Each point is reached from the start by the listed moves, each made once or not at all, plus a little noise. Say if it took an odd or an even number of moves. Then give how often each move was made.

Moves:
(1): [ 27  20 -11]
(2): [-32  40   4]
Start: [-21   1  -1]
Points:
[-54  38   2] => odd (0, 1)
[-27  60  -7] => even (1, 1)

Moves:
(1): [  1   8  39   9 -15 -28]
(2): [-14  60  15  20  21  25]
(3): [-47 -14   3   6 -37  10]
(4): [ -5  25   1  21 -41  -5]
Start: [ 27 -24  17 -19  45   1]
Points:
[-36  14  34   9  26  40] => even (0, 1, 1, 0)
[-31  -8  20  14 -31   9] => even (0, 0, 1, 1)
[-24 -27  58  -8 -15 -20] => even (1, 0, 1, 0)

Moves:
(1): [ 39  12 -26  -5 -13   7   5  21  -2 -22 -15]
(2): [  2  32  34 -13  34  15  18  -1   4 -11  -9]
(3): [-13 -10  20 -22 -20   4  31 -11  21   8  -9]
(4): [ 13  -7  31  34   5  -6 -15   8  29   5   4]
(5): [ 11 -40   7 -16  24   0  -3   0  -1   6  -6]
(6): [ 17  -8   9  27  -9  26  35  -4 -60 -31 -14]
(7): [ -8  -2 -50  34   7   7  36 -16   4 -16 -25]
(8): [-28  -2  -4   3   0   5   3  40  11   4   4]
Start: [-12  32 -15  -4  -7  18 -17  -2 -10 -24  -6]
Points:
[ 37  -4 -55  45  12  27  10  12  22 -51 -46] => even (1, 0, 0, 1, 1, 0, 1, 0)
[-31 -28 -16  26   5  28  38  23  47 -13 -39] => odd (0, 0, 1, 1, 1, 0, 1, 1)
[-49  12 -21  47 -16  28  39  17  58 -25 -30] => even (0, 0, 1, 1, 0, 0, 1, 1)

Moves:
(1): [22  3 -4  2  2 -5 -3  7  8 10  8 10  3]
(2): [ -4  15   8 -18   6   0  -2   4   9  -2 -15  -8   2]
(3): [ -9   0   6  12  -3   7  10   6  -3   6   8 -12  15]
(4): [ -1   6   3   3   5  -4   1  13   1  -7   4  -3 -10]
(5): [ -6 -11 -14 -15   8   8   7   8  -7  -6  -2  -3  -1]
(6): [-21 -10 -11  -5   9   5  -1  -4  23   3  15 -12   4]
(7): [ -8  -1 -11  -7 -17  -9  15   7  -3  29 -16 -10  -3]
(8): [ -8  -9   9 -16 -22   4   5  21  -6 -14  14  12 -12]
(9): [ 4 -3 12  5 -2 -5  5  7 15 -4 -7 -8 -3]
(10): [-16  -4  -2  10   5  -8  -4   3   6   6  -2  17  -7]
(11): [  6 -11 -11 -11   1 -15  -6   4  -8  -1   4 -10  16]
(12): [-10  13   0  -4  -1   0  26 -17 -13 -10   5   4   7]
Start: [-4 -8 14  7  6  4 -3 10 -4  5  0  0 23]
Points:
[-41   5   7 -21  23   3  23   7 -10  -5 -14  11  24] => even (0, 1, 0, 0, 1, 0, 0, 0, 0, 1, 0, 1)
[-45 -19  34 -15  -1  11  18  60  11  -7  -4  -3  18] => even (0, 1, 1, 0, 1, 0, 0, 1, 1, 1, 0, 0)
[-54 -13   3  13  24 -11  24  15   1   1  36 -17  49] => even (0, 0, 1, 1, 0, 1, 0, 0, 0, 1, 1, 1)

Moves:
(1): [ -4   4  -2   2 -13   0   6  -4  -9   4   1   3  -1   0   1  -7  -8  -1
  -7  -2   8]
(2): [ -7   4   2   3  -3  -2  -4   0   2   3  10  17  -2  -6   3   5 -10   1
  -1   2  -3]
(3): [ 0 -3  1 -2 -3 -5 -2 -3 10  5  3 -4  2 -3 -2 -6 -7 -4  4  4  3]
(4): [  8 -11   2   8  -3  -6   6  -8  -1   8   1   3  -9   6  11   4   0   1
  -6  -8 -11]
(5): [  3  -2  -3  -8  11   2   6 -13  -1   9   4  10 -10  -2   4 -15   6  -5
  12  -1  -1]
(6): [  3  -4  -2  -2   1   6  -2   4   7   1   2  -6   6   4  -6  -8   4  15
   5 -10  -4]
(7): [-11  16   8  14   4   6 -13 -16  13   7  -9  -4   4   7   0  10   6   3
   4   0  -5]
(8): [ -1   6   0   6  -2   0   2   0  -7   3   2   5   6  -1 -12   8   0   4
  12   4  -9]
(9): [ 0 -3 -5  6  3  7 -8 -1 -3  4  5 -8  0 -8 -1 -2  0  0 -9 -3  3]
(10): [-11  -1 -11   1  -9   7 -10   8 -14  12  -6   2   3  -1  19  -3   3  -8
   3   2   9]
(11): [  4 -10  -7 -12   4  -7   2   6  -5  13   3  -3  -1  10  -4  -4  -3   7
 -14   4  18]
(12): [ -1 -10  -3  -4   0   8   7   5   5   2   2  15   5  12   3   5 -16  -8
  -3   3  -1]
(13): [ 13   5  19   1  12   0 -11   5  -5  -4   1  -2   7   9   1  -7  -3  14
   3   1  -1]
(14): [ 1 -1 -4  3  2 -1  2 -5  0 -8  0 -1  1  3  1  2 -2  8  6  4  7]
(15): [ 4  7 -5  2  1  2  8  4  2  1  4  4 -3 -5  6  3 -4 -2 -2  5  5]
(16): [-6  5  0 -6  2  7 -1 -3 -6  4  7 -8 -5  3  3 11 -7  4  5  0 -2]
(17): [  2   4   0  -5   0   1  -5  -1   0   0   1  -6  -8   4  -4  -8   2   5
  -3  11 -11]
(18): [ 15 -11  25  -1   7   0  -3   1  15  -7  -8   4  -7   6 -22  10   8   7
   9  10  -2]
Start: [  3 -10  -8  13 -15  10   8  -2   8  10 -12   8  -8   0  -5   1   6 -12
   1   0   1]
Points:
[  2  -2  -9  31  -1  23  -6 -52  11  43   1  -3 -23   9  -7   4   4   3
  25   9 -23] => odd (0, 0, 1, 1, 1, 0, 1, 1, 1, 0, 0, 0, 0, 1, 0, 1, 1, 0)
[  7  -2  31  37  -2  42 -15 -17  19  17   3  23   6  29 -36  29 -20  35
  24   7  -8] => odd (1, 1, 0, 0, 0, 1, 1, 1, 1, 0, 0, 1, 1, 1, 0, 1, 0, 1)
[ 10  -3  16  20   4  19 -12 -30  44  29  -1  20 -34  -6 -21   0   7  -7
  16  23  -8] => even (0, 1, 1, 0, 1, 0, 1, 0, 1, 0, 0, 0, 0, 0, 1, 0, 1, 1)
[ 27 -20  -2  -2  -3   7  14 -23 -11  45  14   0 -20  33 -12 -29 -11  36
  17   6  -2] => odd (1, 0, 1, 1, 1, 1, 0, 1, 0, 0, 1, 0, 1, 1, 0, 1, 1, 0)
[  8  -5 -19  16   0  33 -10 -27 -16  60   1  -5 -24  33  27 -23  -2  26
  -2   0  17] => odd (1, 0, 0, 1, 1, 1, 1, 0, 1, 1, 1, 0, 1, 1, 1, 1, 1, 0)
[  4   4  -6  30 -24  11  -5 -24  42  34   0  11 -18   6   4  -2  -3   6
   2   1 -26] => odd (0, 1, 1, 1, 0, 1, 1, 0, 0, 0, 0, 0, 0, 0, 1, 0, 1, 0)
[ 13  10   3   3   8  13   0 -18   6  19  19  21 -26   2   6 -13 -17   8
  22  23  -1] => even (0, 1, 1, 0, 1, 0, 0, 0, 0, 0, 0, 0, 1, 1, 1, 1, 1, 0)
[  7  -4   1  32   0  21 -12 -31   0  35 -22  17  -9  23  32  -7  17   1
  21  -2  -1] => even (0, 0, 0, 1, 1, 0, 1, 0, 0, 1, 0, 0, 1, 1, 0, 0, 0, 0)
[  0  -4 -10  42 -27  25  22 -15  18  37  -9  26  -1  27   0  18 -12   2
   5  -8 -15] => odd (1, 0, 0, 1, 0, 1, 1, 1, 0, 0, 0, 1, 0, 0, 1, 0, 0, 0)

Moves:
(1): [ -4   3   0  -1   9   8   2  -5  -2  -4 -14   9   0   4  -2   3   6   3
  -1   1   8   1   0   1   3  -6]
(2): [ 0  3  0 -4 -1  2  4 11 -2  6  6  4 15  5 -5  6  2 -1  0  1 -4  6  2 -4
  0 -5]
(3): [ -5   0  -1   1   6  -1   3  -1  -2  -1   4  -8   3   3   2   5   6  -1
   2  -7   9   4 -11  -8  -3   8]
(4): [ -4   0   1   2  -1  -3 -11   2   7  -6   0   1  -3   1   5  -3 -11 -13
  12  -8  17  -3   0   6   1   2]
(5): [-8  5 -2 -6  3  0  3  5 -2  2  1  8 -9 11  2 -7 -4  3  1  0 -3  3  1 -2
 -6 -3]
(6): [  5   8  14   1   0   5  -1   0  -6   1  -5 -12   3   1  -3   1  -4  -2
 -10 -10   8  -1  -4   0  -6   3]
(7): [-1 -2  0 -3 -3  7 -2  2  2 -3  2 -6 -5  1  6 -4 -5  1  6  6  3  1 -3  2
  5  8]
(8): [  2  10  -7  -4   0   3  -4 -10  -4  -3  -2  -1   1   0   8  -2  -8   6
   6   7  12   3   3   4  -1   3]
(9): [ -2  -2  -5 -11  -5   4   7  -3  -7  -5  -5  -1  13  -9   4   5   0 -12
  10   5  -5   7   0   0   3   6]
(10): [-3  1 -3 -3  2  0 -3  0  7 -3  2 -5  4  6 -6 -3 -5  5  3  0  4  0  3  0
 -3  3]
(11): [-8  0  1 -1  3  0 -8  2  4 -2  1  0 -2 10 -3  2  2 -2  4  3  3 -4 -3 -4
  7 11]
(12): [ -4  -5   0  -4  -1   4  -1   4   3 -10  -1  -7  -1   5   8   2  -5  -7
  -2  -1   4   2   2  -3   3   2]
(13): [ 2  0 -4 -2 -2  1 -2  2 -4 -3  2 -5  9 12 -7  5  5  2  3  2  1 -3 -6  6
  2  3]
(14): [ 0  9 11  8  2 -4  2 -4 18 -5  3 -3 -2 -4 -1 10 -1  0 -5 16  4 -9  2  4
 -2 -9]
(15): [  0   6   7  -6   4  -5 -11   8   2   0  -3   0  -7   1   0  -7   4  -7
   1   5  -7   2  -1   1   2   4]
(16): [ -9   2   1   7   2   0  -8  -5  16  -3 -14  -4  -1   6  -2  -4   7   4
   5 -12  -8   6   6  -3  -4   1]
(17): [-3 -8  4  6  3 -4 -3  4  2 -4 -2  4 -2  6  1 13 -3  1  3  0  5 -1  0  8
  8 -3]
(18): [-5  5  0 -1 -3 -3 -5 -2 -6  3  0 -2  1 -7  4 -1  6  6  3  5 -3 -6 -3  2
 -5 -3]
(19): [  3  -8   0  -2   8   6  -3  -5  -6   9  -6   4   4   3   2   0  -1  -9
  -7 -12   1  -4   3   0   6   5]
(20): [-4 -2  1  9 10  6  8 -2 -9 -5 -2  3 -1  3 -7 -2 -6  1  9  5 -5  6 -1 -1
 -1 -5]
(21): [  5  -4  -6   1  -3  -3  -2  -5   3   3  -6   2  -1  -1   1  -3  -4  -2
   2   0 -10   4  -9  -5   2  -5]
(22): [-4 -5 -3 -3  1  4  1  1 -1  0 10  3  3 -4 -3  3 -5 -5 -2 -6 -6  6  5  1
 -2  1]
(23): [-4 -2  0 -1  3  1 -5  4 -5  3 -2  4 -1  1  3  0  3 -4 -4  1  0 -3 -2  2
 -4  6]
(24): [  4   3  -1  -4   3  -2   3  -2   7 -11   3   6   9   4   1  -1   5   0
  -4  -1   0   1 -11  -3  13   1]
Start: [-8 -2  8  3 -2  2 -7  0  5 -7  9 10 -5 -1  4 -6  0  5  0 -8  6  6  1  6
  5 -6]
Points:
[-14   3  12 -24   6  22  -9   0  -8 -20   1   3  16  32   7  -6  -2 -14
   4 -15  14   6 -22   5  28  27] => even (0, 0, 0, 0, 1, 1, 1, 0, 1, 0, 1, 0, 1, 0, 0, 0, 0, 0, 1, 0, 0, 0, 0, 1)
[-11  35  10 -13  15  17  -3  -8  19 -29   4  -3  23  40   0   4  -6  20
   3   7  38  16 -32   1   8  -7] => even (1, 1, 1, 0, 1, 1, 1, 1, 0, 1, 0, 0, 1, 1, 0, 0, 0, 0, 0, 0, 1, 0, 0, 1)
[-26  -5   4   0  17  14  -2  -3 -19   1  12  25  -6   5   2 -13 -10   0
   4 -17 -11  11   6   7  -3 -11] => odd (0, 0, 0, 0, 1, 0, 0, 0, 0, 0, 0, 0, 0, 0, 0, 0, 0, 1, 1, 1, 0, 1, 0, 0)
[-53   5  12  -6  24  -1 -60   6  13 -20 -15   7 -21  41  36  -9  -6 -17
  23 -28  35   7  -3  10   9  26] => even (0, 0, 1, 1, 1, 0, 0, 1, 0, 0, 1, 1, 0, 0, 1, 1, 1, 1, 1, 0, 0, 0, 1, 0)
[-24  -5  10   2  27  11 -26  -1  14 -23   0  16   9  35 -15 -10  11 -12
  10 -24 -16  16  -8   4  28  14] => even (0, 0, 0, 0, 0, 0, 0, 0, 0, 0, 1, 0, 1, 0, 1, 1, 0, 0, 1, 1, 0, 1, 0, 1)
[-30   4   6  -2  11   4 -19 -13  47 -35  -4  -7  12  17   9   0   8  -7
  18   3   5  13 -27  -8  18  23] => even (0, 0, 1, 0, 0, 0, 1, 0, 1, 1, 1, 0, 0, 1, 0, 1, 0, 0, 0, 0, 1, 0, 1, 1)
[-41   7   7  -2  25  14 -38   0  -4 -34   6   6  -8  31   9   6 -11  -1
  46   4  42  12 -19  26  20  16] => even (1, 0, 1, 1, 0, 0, 1, 1, 0, 0, 1, 0, 1, 0, 1, 0, 1, 1, 0, 1, 0, 1, 0, 0)
[-25  12  -6 -15  18   0 -22  13  -7 -18  17  30  18  37  -5  -6  -9  10
  21   9 -10  23 -18  15  10  -9] => odd (0, 1, 0, 0, 1, 0, 0, 1, 0, 1, 0, 0, 1, 0, 1, 0, 1, 1, 0, 1, 1, 1, 1, 1)
[-11   2   1 -24  -5  13 -14   3 -16 -28   7   4  45  14  15  20  -7 -12
   4  -5   7  20 -22  14  19   2] => even (0, 1, 0, 0, 0, 1, 0, 1, 1, 0, 0, 1, 1, 0, 0, 0, 1, 1, 0, 0, 1, 1, 1, 1)
[-47 -13   3  -1  35  24 -27   7   7 -33  -8  24  34  55 -14  16  11  -2
  11 -23   6  12  -4   8  28   4] => even (1, 1, 0, 0, 0, 0, 0, 0, 0, 1, 1, 1, 1, 0, 0, 1, 1, 1, 1, 1, 0, 1, 1, 1)
[-13  13   8 -13  -5 -11 -33  -7  26 -48  -2   2  14   8  28  10 -13 -19
  28  21  23   4 -23  27  31  -7] => odd (0, 0, 0, 1, 0, 0, 0, 1, 1, 0, 0, 1, 1, 1, 1, 0, 1, 1, 0, 0, 1, 0, 0, 1)
[-14  20  12 -32   4  16 -24   6   4 -26  -8  -1  35  27  -6  -4  12  -3
  18   9   3  12 -34   3  27  12] => even (1, 1, 0, 0, 0, 1, 1, 0, 1, 1, 1, 0, 1, 0, 1, 0, 0, 1, 0, 0, 1, 0, 0, 1)

Moves:
(1): [  0  -1  -1  -9   3   1  -5  -5   1 -12   0  -1  -3   5 -14  -5   7  -1
  -4   2   2  -4  -6  -1   3]
(2): [-3 -5  0 -2  3 -2  0  2  0 -1 -1  3 -8 -2 -9  1  3 -3 -2  4  3 -5 -5  5
 -7]
(3): [-4 -3  3  0  4  0 -1 -2  5 -5  4 -4  2 -6  2  2  4 -6  4 -2  2 -5  5  3
 -5]
(4): [  2  -8   8  -8  -2   0  -7  -1  -1  -8   2   2  -5   0  -4  -6  -2   0
 -12   6   4  -2  -5   5   3]
(5): [  7  -6  -4  -5  -4   4 -13  -1   1  -3  -4   2   4   3 -11  -1   5  -4
  -1  -3   2  -6  -4   3  -1]
(6): [ -3   6  -1   7  -1  -3  -5   2  -6  -3   3  -1  -6   4   3   5   1  -2
  -3  -1   0  -4  -5 -12   3]
(7): [  5   2 -10  -7  -1   2  10  -4 -15  -2   9 -11   5   4  -3   4  -3   1
  -2  -4  -1   4   1  -8  -8]
(8): [ -4  11   2   1  -7   3   2  -3   7   5   3  -2   1  10   6  -5   1  -7
   4   3  -2   5   5  -1 -13]
(9): [  4 -15  -7   4  -5  -4   0 -18   6   4  -2   6  -3 -15   2   0  -1   2
   9  -5  -3  -3   1   7  10]
(10): [ -5   2  -1  -1   1   6   5  -1  -7  -2   3   4  -3   2  -3   2  -2   4
  -7  -6   3  -1  -1 -14  -2]
(11): [ 10  -5  -5   2  -5  -2   0   5   6  -4   5   2   1  -2   0   7  -1  -2
   0  -7 -13   6   6   3   4]
(12): [ -4  -3  -1  -7   4  -5   4   3  -2  -1   4  -1   2  10  -3   5 -14   1
   8  -8   5   1  -2  -9   4]
(13): [  0  -2   8   0  -8  -8 -10   1   0  -1   0  -3   3   2  -3   9  10  -5
   5   5   0   0  -1  -7  14]
(14): [-1  5  9 -7 -8 -4  3 13  3  6 -5  5  2  0  3 -9  3 -8 -5 -7 -2  2  2 -2
 -9]
(15): [  5  -1  -5 -13  -7  -8   2   0 -10   0 -11  10   9  13   0  -3   0  -8
   1   1  -5   7   1   3   9]
(16): [ -3   6  -2  -4  -3   5   1   7  -7   0   6   9   3   0   0  -4   7  -3
  -4   2   0   0 -12  -3  -6]
(17): [ -5  -7  -3   8   4   8  -2  -7  -1  -3   8  -5  -1  -3  -1   8   4   9
   1  -6  -6   5 -10  -6  -8]
(18): [  7   0   1   0 -11   3   5   2   4 -10  -4  -7   3   3   2   5   0  -2
  -5  -1  -6   1  -8   1   9]
(19): [ -2   1 -10  -4  -5   3  -2   2  -3  -1  -1   2  -2   1  -3  -1   0   1
   3  -5   5   3  -4   9   0]
(20): [ 7  5 -1  3 -5 -2  0 -6 -3 -5  2 -3 11  0 -2  8 -6  6  2 -4 -4 -2 -3  2
 -3]
(21): [ 9 -5  7  2  2  7  3 -2  1  9 -3  8 -2 -9 -7  0  0 -6  8 -6  2  4 -7 14
  8]
(22): [ 6 -3 -1  7 -1 -4 -1 -2  4 -2  0  7  2  2  7 10  3  0 -5 -3  3  4 -2  4
  7]
(23): [ -4  -3   6  12   3   0  -6  -6  -6  -7  10  -4  -7   1  -1  -5   7   5
   7  13   6   1  -2 -12  -4]
(24): [ 15  -3 -11  -4   0  -1  -7 -11  -4  -8  -2  -2  -1  -9   0   6  -7   9
  -1  10   3   6  -6  -9   1]
Start: [ -3  14  -2  -4   7  10  -2   0   4   8  -2   9 -11  -1   3   3   6   1
 -12  -3  -1   2  -9  -2  -1]
Points:
[ 33   3 -16 -34 -25  13 -20  -8 -31 -11   9  30 -10  16 -28  20  18 -25
 -27   2  -6  17 -41 -23   4] => odd (0, 1, 0, 1, 1, 1, 1, 1, 0, 1, 1, 0, 1, 0, 1, 1, 0, 0, 0, 0, 1, 0, 0, 1)
[ 18   4  -3 -11 -22   3 -22 -11  18 -18   2   0  11  10  -7  41  11  -7
  -8 -15  -6   9 -38 -20 -13] => even (0, 1, 1, 0, 1, 0, 0, 1, 0, 0, 0, 1, 1, 1, 0, 0, 1, 1, 0, 1, 0, 1, 0, 1)
[ 17   0  -2 -60 -17  -2  -2  -5 -20 -35  -3   0   3  24 -19  12   1 -13
 -32  -8   3  12 -29 -41  17] => odd (1, 0, 1, 1, 0, 0, 1, 0, 0, 1, 0, 1, 1, 1, 1, 0, 0, 1, 0, 0, 0, 0, 0, 1)
[  8   9 -19  -3  -2  24 -21 -31 -32 -35  45  -1  -5  16  -7  32   3  16
 -23  -6  12   8 -50 -60 -30] => even (0, 0, 1, 1, 1, 1, 1, 1, 0, 1, 0, 1, 0, 0, 0, 1, 1, 0, 0, 1, 0, 1, 1, 1)
[ 32 -36 -21 -19 -16   4 -33 -24 -17 -16   6  51 -15  -6 -25  43  12  -7
 -15 -18  -6  16 -59 -18  38] => odd (0, 1, 0, 1, 1, 1, 0, 0, 1, 1, 1, 1, 1, 0, 1, 1, 1, 0, 0, 0, 1, 1, 0, 1)
[ 42   0  -5   4 -20  14 -34 -23  -9 -38   7   4 -11   1 -33  36  21   2
 -12   0  -7   5 -46 -33  30] => odd (1, 0, 0, 0, 1, 1, 0, 0, 0, 1, 1, 0, 1, 0, 0, 0, 0, 1, 0, 1, 1, 0, 1, 1)
[  6 -11 -13   3 -11  13 -12 -14  -5 -15  21  38 -25 -12   0   6  16   9
 -21 -10   2  10 -29  -3  10] => even (0, 0, 0, 1, 0, 0, 0, 0, 1, 1, 1, 0, 0, 0, 0, 1, 0, 0, 1, 0, 0, 1, 1, 0)
